Each point is reached from the start by the listed moves, each made once or not at all, plus a little noise. Say if it took an odd or an even number of moves. Then give how often each move was made.
(in the rows, 128 means zero)

Moves:
(1): [188 100 153]
(2): [141 177 153]
Start: [153 124 122]
Points:
[152 122 122] -> even (0, 0)
[167 171 147] -> odd (0, 1)

Moves:
(1): [188 124 154  99 133 117]
(2): [142 209 105 130  93 114]
(3): [ 99 140 201 115 119 149]
(4): [139 135 144 179 142 120]
(5): [125 145 125 121 171 136]
(6): [138 133 120 142 118 174]
Start: [121 113 132 121 129 145]
Points:
[130 121 145 172 142 135] -> odd (0, 0, 0, 1, 0, 0)
[203 212 124 101 130 175] -> even (1, 1, 0, 0, 1, 1)
[181 109 159  92 135 133] -> odd (1, 0, 0, 0, 0, 0)

Moves:
(1): [181 151 128 123 104 119 142 125 118 141 129 122]
(2): [118 187 130 164 125 131 112 124 115 111 124 120]
(3): [136 123 181 125 144 119 109 136 130 129 118 139]
(4): [145  99 121 185 118 133 152 131 140 114 112 141]
(5): [146 128 106 130 194 133 126 115 134 140 118 130]
(6): [145 124 127 134 106 200 110 114 127 128 136 120]
(7): [115 138 130 107 144 155 190 133 128 107 111 136]
(8): [131 132 119 132 119 147 123 188 117 143 133 128]
(9): [134 149 125 122 125 125 119 140 200 125 131 134]
Start: [145 114 126 136 143 111 107 134 122 127 106 124]
Points:
[198 142 115 137 110 122 116 190 100 156 111 121] -> even (1, 0, 0, 0, 0, 0, 0, 1, 0)
[158 118 177 118 153 201 132 132 123 107  88 134] -> odd (0, 0, 1, 0, 0, 1, 1, 0, 0)
[241 104 148 188 191 102 124 127 132 140  72 144] -> even (1, 0, 1, 1, 1, 0, 0, 0, 0)
[165 171 149 173 212 129  66 186 106 137  88 131] -> even (0, 1, 1, 0, 1, 0, 0, 1, 0)
[228 213 100 168 158 178  75 112 176 133 102 111] -> odd (1, 1, 0, 0, 1, 1, 0, 0, 1)
[171 170 105 178 181 190  70 102 112 124 100 110] -> odd (0, 1, 0, 0, 1, 1, 0, 0, 0)

Moves:
(1): [131 134 143 133 126 138  94 147 123 131 140 126 137]
(2): [120 149 124 132 135 121 123 110 138 115 157 100 121]
(3): [127 108 103 135 127 124 113 124 135 129 102 143 129]
(4): [152 116 129 123 115 155 135 118  93 115 157 121 111]
(5): [141 147 143 151 128 129 115 135 141 175 120 134 129]
(6): [139 143 129 102 117 122 112 155 100 114  74 158 139]
(7): [108 113 118 148  94 146 117 117 120 130 141 134 153]
(8): [132 147 152 121 137  90 119 120 110  67 141 135 150]
(9): [124 121 136 169  99  85 138 130 104 116 134 131 127]
(10): [144 127 133 148 112 109 120 118 138 124  92 122 127]
(11): [143 127 131 123 127 103 157 125 111 102 128 119 151]
(12): [104 125 115  89 130 125 115 117 147 153 160 108 158]
Start: [126 133 117 128 124 124 123 140 124 117 132 126 130]
Points:
[146 120 104 144  82  47 132 161  62  68  58 165 163] -> even (0, 0, 1, 0, 0, 1, 0, 0, 1, 0, 1, 0)
[165 144 148 164  66  43 104 175  60  65  61 141 172] -> odd (1, 0, 0, 0, 0, 1, 0, 0, 1, 1, 1, 0)
[133 143 145  81 121 120  75 131  85  72 218 104 172] -> even (1, 0, 0, 1, 0, 0, 0, 1, 0, 0, 0, 1)
[119 108 116 184  67  34 127 116  65  22 137 150 199] -> odd (0, 0, 1, 0, 0, 0, 1, 1, 1, 0, 1, 0)
[169 170 164 179  96  40 143 111  54  40 201  97 152] -> even (0, 1, 0, 1, 1, 0, 0, 1, 1, 0, 1, 0)
[122 168 117 113 133  90 123 116 149 150 185  74 176] -> even (0, 1, 0, 0, 1, 0, 0, 0, 0, 0, 1, 1)
